Each row is a point. Each copy is the shape, with its points in the same order, stretched, turned, moved and blurred by noise. Say if it was mirrored as well.
In the rows, zero is written as 128.

Shape, 6 rows:
[[149 104 154]
 [118 135  87]
 [ 80 135  93]
 [141 145 146]
 [149 100 152]
 [ 79 129  95]]
Copy 1 (6 x 3):
[[103 124 156]
 [173 141  82]
 [169 186  70]
 [153 135 165]
 [100 123 150]
 [163 186  67]]
Copy 1 is: only turned
Copy 2 (6 x 3):
[[142  89 143]
 [112 131 108]
 [110 165 121]
 [157 117 109]
 [142  83 140]
 [109 160 127]]
Copy 2 is: only turned
Copy 3:
[[168 135 155]
 [110 130  78]
 [ 90  94  81]
 [119 157 148]
 [172 135 154]
 [ 93  89  81]]
Copy 3 is: only turned
Copy 4, 6 rows:
[[142 171 161]
 [ 78  92 103]
 [107  59 106]
 [149 143 108]
 [146 171 161]
 [103  55 109]]
Copy 4 is: mirrored

Shape:
[[ 67 110 129  50]
 [171 133 147 110]
 [142 107 129 146]
 [ 93 176  92 137]
 [161 144 155 141]
 [137 105 128 140]
 [ 64 155 127 148]
 [165 115 153 138]
 [ 96 119 117 106]
 [180 136 102 142]]
Copy 1 (10 x 4):
[[146  50 101  44]
 [155 170 111 114]
 [105 129 114 149]
 [140  93 205 128]
 [149 168 123 159]
 [109 121 113 143]
 [137  66 171 166]
 [130 159 100 155]
 [124  77 126 102]
 [113 167 147 128]]
Copy 1 is: only turned
Copy 2 (10 x 4):
[[113 112 196  37]
 [168  91 131 134]
 [123 132 137 145]
 [ 48 119 103 114]
 [159 108 103 146]
 [122 137 143 138]
 [ 80 149  99  97]
 [159 121 128 145]
 [100 127 154  93]
 [110 106 121 168]]
Copy 2 is: only turned
Copy 3, 10 rows:
[[ 26 122 129 190]
 [112 160 165 125]
 [137 140 104 108]
 [166  92 102 201]
 [144 129 153 106]
 [130 142 102 109]
 [132  64  91 171]
 [123 143 142  92]
 [ 96 123 107 161]
 [172 177 120 125]]
Copy 3 is: only turned

Shape, 11 rows:
[[171 136 171 108 139 130]
 [171 122 103 120 137 121]
 [ 75 158 101 125 163 106]
 [170 104 121 150 102 144]
 [171 103 165 132  88 132]
 [150  90 123 137 132 153]
 [ 87 139 129 147  88  67]
 [147 118 145 171 127  88]
 [183 119 121 142 120 137]
 [180 158 124 184 116 115]
 [129  87 177 126 141 192]]
Copy 1:
[[126 100 158  71 136 124]
 [100 138 121  96 132 148]
 [142 190 133 142 144 104]
 [115  99 109 135 118 150]
 [114  61 137 122 136 122]
 [151 109 113 127 143 167]
 [ 93 124 157 194 146  63]
 [105 121 187 162 133 131]
 [105 115 122 111 114 152]
 [ 77 137 155 145  73 136]
 [211  75 116 113 155 162]]
Copy 1 is: mirrored
Copy 2, 11 rows:
[[ 83 134 128 135 146 102]
 [126 105 142 134 171 151]
 [161 164 175 187  99 138]
 [133  78 110 104 155 132]
 [114 101 100  82 153  97]
 [127 117  92 111 148 137]
 [191 126 161 139 123 101]
 [156 109 132 165 167 105]
 [124  78 120 122 166 131]
 [145  48 145 177 165 118]
 [ 92 166  63  90  99 111]]
Copy 2 is: only turned
Copy 3, 11 rows:
[[182 145  85  90 113 156]
 [157 104  95  97 174 121]
 [ 79 143 177  71 130 130]
 [166 107 100 154 151 117]
 [170 136  71 159 118 135]
 [157  70  99 144 129 126]
 [ 62 206 139 135 119  99]
 [137 175 114 120  98  80]
 [180 114  99 124 157 120]
 [174 188 144 106 148  92]
 [176  58 108 158  67 173]]
Copy 3 is: only turned
Copy 4:
[[ 63 120 129  97 136 157]
 [121  96 144 124 118 139]
 [185 139 118 142 198  99]
 [137 127 126 141  82 173]
 [110 159 135 112  82 171]
 [128 132 128 162 109 176]
 [230 205 144 104 140 108]
 [182 145 139 102 139 177]
 [118 101 127 126  98 168]
 [160  87 105 103 117 174]
 [ 78 163  97 177 127 199]]
Copy 4 is: only turned
